Rows are points. Any point is a mix of the corners, with weights that add up to 1. It lies inside the corners' shape when no weight is negative. Is each point inside? If not, which corners have a negative weight?

Corners:
(1): [60 17]
(2): [ 17 -16]
(3): [-55  13]
Points:
[ 7 -9] => inside
[-11 -12] => outside (1)
[-20  19] => outside (2)
[ -8 -12] => outside (1)
[37 22] => outside (2)
[56  8] => outside (3)
[-48  12] => inside

Corners:
(1): [  4 -10 -16 -16  10 -30]
(2): [  4  -2 -13  12   0  21]
(3): [-12  -8  60  22   1 -34]
(4): [  8 -17   4   1 -25  29]
(5): [ 34  35 -14   7  13 -11]
(6): [ 27  -4  -3  43 -17 -24]
(7): [ 19  -5 -11 -20  19  10]
Points:
[ 15  -6   7  28 -15 -31] => outside (2, 7)
[15  6 -1 12 -2 -7] => outside (7)
[ 7 -5 -3  9 -3  6] => inside
[10 -2 -8 17 -3  6] => inside
[ 8 -1 -7 -9 11 -8] => outside (6)

Corners:
(1): [ 37  26  -6  11  -9 -10  53  34  -7]
(2): [-28  -1  52 -30 -19  15 -23 -28 -25]
(3): [ 19  40 -17 -24  18  30   6 -38  31]
(4): [ 14 -24  -9  16 -16  15 -14  -3   9]
(5): [-30 -35  39  26  18  31 -60  20  10]
(6): [-12   5 -25 -19  11 -40  30  35  35]
(7): [  7  10  38   7 -28  25 -42  12   2]
(8): [ 29  34 -27   5 -10  40 -18   8 -10]
(9): [-23  -2  -4  -7  14 -32 -14 -11   9]
(10): [ 11   4   6 -29   7 -17 -20  26   5]
Points:
[  4  31  -5 -24   2  17 -17 -19   8] => outside (1, 4, 5)
[  6   2   1  -2  -6   6 -10   6  12] => inside
[  0   4 -12   1   7 -10  -8   7  11] => outside (2)
[ -2  13  -5 -11  -3  -6   6  -1   8] => outside (5, 10)
[-14   0  -9 -13  10 -20  19   6  22] => outside (7, 8, 10)
[ -8  -2   5  -4   1  -3 -22   2   9] => outside (1)
[  4   9  -3  -2  -1  11 -19   4   0] => inside
[ -1   7   1 -17  -4  -5 -11   5  12] => outside (1, 5)
[15  5 -1 -4 -1 11  1  9  4] => outside (7, 9)

Corners:
(1): [ -6  -5 -18  -4  -5 -16  -3 -14  -5 -11 -19  30   1  10]
(2): [ 6  9 31 -5  4 -6  9  7  7 14  2  0  5  8]
(3): [  3  -3  -7 -16   5   9  -4   7   1  12   9   7  -6  -3]
(4): [  0  60 -12 -23  -7   8   5   1  15  -5   3  -1   4   0]
(5): [  7 -10 -17  -6  28   5  -2   1   3   3  18  -8   9 -30]
(6): [  6   7 -13  -1   8 -30   1 -59   5  14   8   5   3 -10]
(7): [-31 -10 -20   2  -6   8  -2  -2  -6  -5 -16   4  11  16]
(8): [ 2  5 -9  6  1 11 -1 12  8 -3  1 -3  8  5]
(9): [ -5  -7 -13   4  17  -6 -14  -4   6   1   2  -5   4   5]
(10): [-17  -7 -19   7  -4  -7 -13   8  11  -4 -19  -2  16  -1]
(11): [  1   0  -7   9   4 -25  15 -29  -3   6   4  -3 -23   8]
(12): [ -2  -9  -5   9  -1  12   0   3 -46 -18 -10   0  -1  15]
(13): [ 10   6 -14 -17  -3  -2   6   8   8   8   5  -7   7  -4]
(14): [ -5  -1  23   5  -4   2  -5  16   1   5 -49  30  13  19]
(15): [  5 -14   5   7  11 -15   2   9 -14  16   2   9   8   7]
Points:
[-1  8 -4 -9  3  2  3  3  0  0 -4  4 -1  3] => outside (6, 8, 10, 15)
[-8  9  4  1  1  6 -1  9  4  0 -9 -3  4  7] => outside (1, 6, 13, 15)
[-5  8 -9 -7  1  1 -1  4 -1  0 -5  4  3  3] => outside (6, 8)

Corners:
(1): [ 15 -12   6 -10  11  -6  -4  -4  31   2  -7 -18   9 -18   5  35  12 -26
  40  -6]
(2): [ 19  52  23  -5  35  15  15   0  21  23  42 -39  21  -8  -6  22  -8   2
 -32  -6]
(3): [-33 -11 -10   4 -11  29 -36 -24 -10 -20 -22  -9   8   6 -27   5   2  26
  53 -23]
(4): [ 14  30   8  52 -22  -5  13 -25  -9  20 -25  33  31 -34  -2 -25 -12 -13
  57 -22]
(5): [ 22  14 -11  11  16   1  15 -26  20  13  -8 -22   2  -1  23   1   0 -11
   8   6]
(6): [ -1  31  17   9   7  13  -1   2 -14   9  16  14   1 -15  18   0 -30   0
 -10  -5]
(7): [ 17 -10 -16   6 -25  -6 -41  14 -39  14   5   1  14 -33   5 -22  20 -18
  41 -42]
(8): [  4 -28  -7  16 -26   3 -38  10  40  -4  21  -1  18  31  -8   8  24 -27
   5  18]
(9): [ 22  14  11  32  33  38  -5   0  16   9  -2  14 -12   6 -38  18 -22 -18
  -7  25]
(10): [-23   4 -21  -1 -11   4  29 -35   4 -17 -29  18 -14 -43 -17   2 -16 -22
  -8   9]
(11): [ 38  11  34   1  -1  17  18 -38 -19 -20  40 -41  10 -18 -14 -17  16   5
 -11  14]
(12): [-19 -43  -9  14 -20  -3 -15  25   4 -30  11  -8  -7  -7  15  13  10   1
  10 -32]
(13): [  5   5   5 -14  28 -30  -8  16   0  22 -34  -9  -5 -46  -5 -24  -4  14
   8  26]
(14): [ 31 -32  -1   4  -3 -42 -28  -7  13  21  22  11  23  -1  -6  16  -6   6
  -1   7]
(15): [ 36  -9  21  24 -11 -20  16 -40 -14  16  -6  23  10 -20  15  -9  19  14
   8  27]
(16): [ -1 -19   1 -10 -29  17 -42  26   6 -18  -5 -11   1  16  17   5  15 -26
 -30 -11]
(17): [ -4   0  23  43 -54   4 -57 -11   5 -21  31 -29 -14   8  -7 -14  23   5
 -11  -6]
(18): [  5 -32   9  10  25 -57 -21  26 -29  -4 -42  60  -1 -27  29 -12  16 -13
 -15   2]
(19): [ 16  13  17  19   6   6  17 -21  -6  -1  21  44  -3 -27  14 -33  -8  17
  -4 -14]
(20): [-24 -36  11  22  -8 -19  18 -45  -4   0 -52  41 -20  -2 -16 -22  10 -12
  29  16]
(21): [ 19   5   8  -6  12  -6 -32  28 -25 -19  -1  27 -18  12  -9 -27  25  29
  18  -1]
Points:
[  6  -9   4  11  -3  -5 -15  -2  -4  -3  -8   7   0  -9  -1  -4   5  -3
  11   2] => outside (2, 19)
[ 14  -8  11  -7  20  -1  -5 -15   9   1  -4  -1   4  -1  -9   1   8   9
   8  15] => outside (4, 6, 7, 10, 12, 17)
[  7  -7   5  10  -3  -5 -11  -4  -3  -4  -7  13  -2  -8  -2  -7   7  -1
  14   0] => outside (2)
[  6  -5   5  12  -7   3 -15  -5  -4  -6   1   6   3  -5  -1  -1   7  -2
  13  -8] => outside (13)
[  6   0   2   7   4   1  -8  -4   3  -2  -2  -2   0 -10  -1  -2   1  -4
   6  -2] => outside (15)

Corners:
(1): [  3  18 -12   3  -4  -7   2  13  -2   3  -3  -5  -3 -19  -4   7   7  -9
  14 -28]
(2): [  6  -1  14   1  -1  -2  -3  11 -11  -6  -6  -7  10   6   6   2   8   9
  -3  -8]
(3): [  6   2  11   5  -5  -7  -5  -9   2  37 -12 -12  -1   5  -1  17  -1   6
   0   1]
(4): [  2  -1  16  -2 -13  -4  -5  -8  12  -2   1 -13   4  -7   4   3   7   2
 -10  -7]
(5): [-30   1  -7   3  -8  -6  -4  -6   4   2   3  -9   2  12   7  14   5  -7
  26  -4]
(6): [  8   4   8  12  -7  -8 -16  -1  13  -5   3 -11   3  -1  31   9  -4  12
  12  -1]
(7): [  5  -3  12   8  -1  16 -10  -4  -2  -5 -11  -7   5   1   3   8  -1   0
  -2   2]
(8): [  8  -3  10 -14   1  -8   4  -7 -14   5  -3  -6   4   6   7   7  -2  -8
  -1  -3]
(9): [-19  -9   8  -3   1  -4   2  -4  -6  -2  13 -10   6   9   5  -1  -5 -14
  -2  -4]
(10): [  5   6 -31   6  -9  35  -2  -7  -5   2   6   1   4  -6  23   0  19  -8
   9  -6]
(11): [-15   9  14  -6  -2  -9  -2   4  -1  -1 -22   3  13  10   1   7  -2   0
 -15   6]
(12): [  6  -7   6  11   8  -5   4   2  -2  10 -10 -11   7   5  -1  13   9 -12
   8  -1]
(13): [  9  16   6  12  -3  22  -2  -9  10  -7   3 -19  38   1  12 -19  -8  -8
  24   7]
(14): [  3  -2  16  12   5 -11   7   3 -25  -4 -13 -10   0  -1  -2 -25  12  -9
  -2   8]
(15): [ 12   9   4  12  -4  -9 -19  -4   2  -8  -9 -10  12   1   2 -22  13 -11
  13 -13]
(16): [  6  26   6   8 -23  -5  -7   1  10  -8  -7  60  -6   0 -12 -18   7   3
 -13 -28]
(17): [ 12   0 -14   4  -8  -2  -6  -6  10  -3  -2 -11  -4   2  -5   1   7  12
  -1  -9]
(18): [  6  -3   5   3 -26  -9 -10   1   8  -2  -5  -4   0   1   2  -1   0  -3
  -5  -7]
(19): [ 9 -1 17 -1 -1 -6 -8 16  5 -5 -8 14 10 -7 -1 -6  2 12 -3  1]
(20): [  9  34   6   3   5 -13  -1  10 -42  -1  -1  29  -5  -5  -9  -3  15  -9
  -2   2]
(21): [  5  -2   6  10  -3  -4  -5  -6   4   6 -16  -4  27 -12   2   8  -1  15
  -5   5]
Points:
[  0  10   6   1   3  -3  -2   3 -15   9  -8  12   4   1  -2   8   6  -4
   0  -4] => outside (4, 6, 13, 14, 17, 18)
[ 1  3  4  4 -6 -5 -5 -2 -3  4 -5 -4  1  1  3  5  5 -1  1 -5] => outside (13, 19)
[ 4  5  6  5 -4  0 -6 -2 -1 -1 -6 -4  9  1  3 -2  3 -2  3 -3] => inside
[ 3  4  6  5 -3 -1 -4 -1 -1  1 -6 -2  7 -2  3  0  4  0  1 -4] => outside (18)
[ 4  3  4  4 -6  2 -5  0 -2 -1 -5 -1  5 -1  4 -1  4 -1  1 -3] => outside (12)

Corners:
(1): [ 11 -27  -8  -9  42  10  41  14   6 -26 -14   8  27  -7   4   5 -41   9
  -2   3]
(2): [ 12 -32  24  -2  11  -8   4   2  -5  18 -23  25 -27 -13   5  26  -1  -3
 -15   2]
(3): [ 14   5  -5 -36   3  17 -12  17   6 -25  -8 -15  21  -8  -6   3 -13  23
 -10  18]
(4): [  8 -10 -11  -7 -11 -22 -18  -9  11  12 -14  35  17 -12 -33  34   8   7
   4  21]
(5): [  1  -3   7  22 -12   6   1  16  16 -19 -36   6   8 -30   9  14  17  22
  -6 -13]
(6): [ -1  -8  -4   7   5 -24 -13 -22   4  11  -6   5  28  42 -20  21  -9   0
   2  16]
(7): [  1  11  -7 -17  -5  -1   0   0 -10  -1 -16  15  32 -15   8  18  -7  11
 -13   2]
(8): [ -5  10   7   2   0  -4 -14  25 -29  34  21   2  -8  -8  -5  -5  15   1
 -15  -2]
(9): [ -5   9 -12 -21  19  -3   9   0  23   2   5  35  -4  -8   9  25   3  15
 -16   0]
(10): [ -6  37  25  34  20  10  15 -10  -4  16 -30  29 -30 -12  22  40  37 -11
  17 -17]
(11): [ 13 -11   9   7  26  21   4 -12 -25   7  11   3  20  15   8  11  -6 -13
  -1 -10]
(12): [  3 -14  11  -6  -8 -42  -5   0   2  -5  18  24  -6 -17  10 -13  11  -7
  -8   3]
(13): [  0 -11  18  16  -5  23  25  18  -1 -33 -17   2   7 -15  22 -16   5   1
   5   6]
(14): [ 22  39  -1  17  -5  -3 -18  26  -3  20   4  34   2 -14  24  13  20   8
  32 -26]
(15): [  6   8  39 -16  -3  -2  17  -5 -24   3  21  11  17  21   9  -7 -12   0
  10   0]
(16): [ 13  10   1  -7   4 -10  24  13   7  10   2   1  34 -17 -15   8  -5 -14
  -1   6]
(17): [ -4   2  -4  15   8  -4  24 -51  -1  47   2  19 -23  14 -26  13   2  -1
   3  28]
(18): [ 13  29 -37 -60 -37 -43 -12  16  18 -28  45  22   4  20  -6  23   3  11
  13   5]
(19): [ -5  12  11   6  -5   5  -4  20   5 -10 -30  18  12 -16   8   1 -15   3
  12 -14]
(20): [ -2 -19   7   1 -10 -26  12   9  -1 -17 -20  -7  -4  22 -14 -30  19  -6
 -20 -15]
(21): [  9   0   2 -23   0  18  -3  27  13 -22 -12 -10   8 -28  21  -1   4  19
  12   0]
Points:
[ 6 -1 12  2 11 -2  7  7 -6  6 -8 14 13 -6  5  8 -3 -2 -1 -8] => outside (3, 13, 17, 18)
[  7   7   0 -11   3  -2   0   5   2   1  -1  14  11  -5   1  13  -4   5
   4   5] => outside (5, 20)
[ 6 -5  2 -8  0 -8  4  5  2 -1  0 13  6 -5  3  7  0  3  0  1] => outside (3, 10)
[ 8  5  6 -1  4 -1  0 11  1 -2 -5 12  8 -6  7 10  4  2  5 -5] => outside (7, 17)
[ 5  4  1 -6  4  2  5  6  3  0 -7 11  8 -6  2 11  0  7  2  1] => outside (12)
[  4 -14  11  -4   5 -10  -4   7   0  -9 -15   7  -2   5  -2   9   1   4
  -4  -4] => outside (7, 9, 13, 14, 16, 17)
[  0  -2   3  -9  -3  -2   6   7   5 -13  -7  11   3  -4   5   5   0   9
  -1   5] => outside (11, 14, 16)
[ 2  0  2 -6  3 -3  5  0  0  1 -7  8  9  1 -6 11 -1  4 -3  6] => outside (12, 14)

Corners:
(1): [ 18 -38  17  -3  -7   3 -19  29   3  -7  29  16   3  20   7  33   1 -17
  17  -6]
(2): [ -6  33  -2  35  16 -33 -17  -7  12  -4 -28 -22  10  12 -12 -11   8  -4
 -43   7]
(3): [-33  -7   2   6 -25  -3  31  12 -13  15  11  13   2   1   1  -1 -21  30
  15 -33]
(4): [ -6  -3 -17  19  31  -8  -5  28 -11 -30  -8 -10   0   3  -1  -2  32 -14
 -23   5]
(5): [  8 -26  20 -26 -13   4  13  26 -19   2 -17  15 -25  -3   1  19   0  -6
  18   7]
(6): [ 29   6 -16   8  20 -55   6  -7   7 -20 -34 -19 -12   2  23 -23  11 -10
 -27   2]
(7): [ 28  -4 -20  22   9  -1 -10  13  25 -21 -11 -45  11  13   0   8  -9 -21
 -13  18]
(8): [  4  21   1   0 -10  -7  23  -7  31  -7  -1  -5  -8 -20   3   1  12  10
 -16 -30]
(9): [ -3  41  11  39  19 -15  21 -10   4 -17  16 -11   8 -14  -8  -5  14  -5
 -25  13]
(10): [-20  18  -4 -11 -13   1  33   3 -18  -4  18  50 -25  26  21   5 -14  12
   7 -12]
(11): [-16  -1  29  17  -9  14  19  22 -11  14 -11  22 -36  -1  26  30  12  13
  29  -1]
(12): [-28   0  -6   6  -8  -4   8  12  10  19  32   2 -13 -33  17  13 -26  24
  -2 -23]
(13): [ 60 -24   4   4  29  16 -27  49 -10  -2   3 -11 -20  43 -14   9  51   4
  14  51]
(14): [-21   3  -7   1  34 -23   4  -8  30   1 -15 -23  20  -2  -5  -1  11   7
 -23   6]
(15): [-37   6  -1  -8 -26  -1  17  25 -28  25  15   1  13 -16  14  35  15  -2
  33 -11]
(16): [ -8   5   1 -26  -4   1   6  20 -12   2  10  23 -13  -3  13   7 -23   2
  41 -39]
(17): [ -8 -11  12 -16   3   4   7  30 -25  -1  30 -15 -27  17   8  16  -1 -18
  17 -11]
(18): [ 44 -22 -15  20  40  -9  -4  11  -1   4 -19  -7 -27  10 -16  35  32 -12
  -1   8]
(19): [  3   5  -6  24  18  -5   2 -23   7   4 -15 -13   1 -11   7 -18  20 -14
 -14   1]
(20): [ 39 -39 -21 -10  11  17 -48  16 -13 -16   7 -21 -28  31 -31  33  29   7
  30  42]
(21): [ -6  29  -8  -8   8 -21   5 -15 -25   3 -14 -17  40 -21  16  -2 -21  32
 -16 -22]
Points:
[  8   2 -11   8  26  -4 -14   9  -4 -11  -5 -15  -3  10 -12   3  10  -3
 -11  15] => outside (1, 3, 6, 8, 11, 15)
[ 1  8  3  4  5 -8  7  5  1  2  2 -2 -5 -3 10  7  1  0 -3 -5] => outside (3, 4, 20)
[ 37 -11   3  18  22   0 -18  17  -1 -21  -6 -10 -30  31 -12  13  32 -22
  -6  31] => outside (3, 12, 14, 15, 16, 21)
[ -8  11  -8  18   4 -12   9   1 -14  -2  -8  -8  -4  -1   5   4   3   2
  -9   3] => outside (1, 8, 13, 14, 16)
[ -4  -8   2   5   1  -2   1  19  -8   0   9  -4 -10  10   4  11   9  -5
   7   9] => outside (8, 16, 18, 21)
[  5 -15  -2  11  -5   3  -4  13  -3   6  -5 -16  -2  -7   1  30   4  -2
   5  -8] => outside (6, 9, 10, 13, 14, 16)
[ 15  -8  -4   6   9  -7  -6  14 -11 -11   0  -6  -4  14   0   6   8 -12
   1   6] => outside (8, 11, 12, 14)
[ 14 -10  -5  -1  10  -4  -1  11  -1  -6  -4  -5 -11   8   7   6   4   0
   3   0] => outside (2, 9, 15)

Corners:
(1): [-13 -11  23 -15   7  -6  -2  16   4  -2   1 -18  -2 -11  28  10  21 -21
  -4  12]
(2): [ -5  -5  -9   0  -6 -16  24 -14   1   0   7  -9   6 -13 -18   3   1  -1
  -1  18]
(3): [-36   1   2   9  -4   2  11  -1  -7   8 -16   7  -6   9  -9  -4 -29  -4
  26   8]
(4): [-21 -17  -9 -16 -24  23  24   2   9  15 -30   6   2  18 -27 -23  -2   6
  -6  34]
(5): [-15  12 -15 -28  10   9  -9  -2   5 -26   3 -13  21   9  11  -5 -18   0
  -4 -18]
(6): [ 11   3  10 -16   4  24   3  11  -7  15  -4  -5  12  14   9  -6  10  10
   0  -8]
(7): [  7  25 -18   6   9 -41 -17 -12 -13   8  -8  18 -33 -20  54   6  -8 -19
  18  19]
(8): [  6   5   3   9 -29  31  36   2 -11  20  -6 -22  31 -16  10 -26   4 -26
 -19   6]
(9): [  5  18   8  -5 -10  14   7  10 -25  32  11  10 -13 -16   5 -17 -19  29
  -1  18]
(10): [ 14  15  11 -12  19 -15   2  -1  -5  -6   4   0 -11  11  -9   5 -28 -22
   8  22]
(11): [-16 -19 -17   2 -17  14   3  12  -4   7  -8   1   1  19 -23  16 -29  11
  20   4]
(12): [  8   5   3 -12 -28   1  10   5  25 -20  24  15 -17  35  25   7  17  21
  -9 -17]
(13): [  5 -19 -28  18 -19 -20  -5  -4  -7  -7   0   5   2  -9  -1 -32  -7 -11
   7  -4]
(14): [  1  11  20  -8  18  12 -27   2  24  13  -7  16  -3  32  21  23 -15  22
   8   4]
(15): [  4 -17  -8  12   4   3  -1  -2   5   6  -5 -13 -22   6 -12  -2   3  -9
  -2   5]
(16): [ 16  13  -8   1 -12 -60 -24  -6  19  28  -6  21 -39  -3  -4  12  18  -1
  -3   4]
(17): [  4 -16 -11  -5  -4 -10 -25 -19  23 -24 -20  -4   2  -1   3  17 -11  -1
  20 -14]
(18): [ -1   7 -19  37   4  -2   7 -25 -49 -15   2  19 -15  27  21  12 -46   3
  -6  -1]
(19): [-13  -6  -2 -20  13   2 -11   8   3  -7  -9 -24   1  21   1  -2 -15  29
  19   1]
(20): [15 10 20 11  2 19 -6 11 -1  1 -2 -9 14  1  6 -1  7  5 -6 13]
(21): [-16   1  16   6 -17  21  -9 -18  -6  10  16  -1  -3  15   4  29   7  14
   7  29]
Points:
[ -4 -11  -1  13 -15  16  12  -7   2   3  -6   3   0  13 -16   2 -16   4
   4  11] => outside (1, 5, 6, 7, 16, 19)
[-11  -5  -8  -2  -1  -8  -6  -6   2   3  -8   3  -9   6  -5   8 -17   3
  12  11] => outside (6, 8, 12, 20)
[-6 -5 -1 -2 -8  6  4  0  1  3 -6 -1 -1  9 -3 -3 -6  3  2  8] => outside (7)
[  2  -5   2  -3 -15   4   0  -4  12 -10   3  -4   7  11  13   1  13   3
  -7  -4] => outside (3, 7, 9, 10, 11, 15)
[-1  0  1 -5 -2 -3 -4  2  4  1  1 -6 -1  1  4  1 -3  0  7  4] => outside (4, 18)
[ -7  -6  -4  -5  -5   9   5   0  -2  -2  -3  -3   3  12  -3  -2 -14   3
   4   4] => outside (7, 16, 20)
[-2  0 -5  2 -9  1  6 -2 -6  3 -4 -1 -2  2  3 -4 -6 -3  1  8] => outside (14)
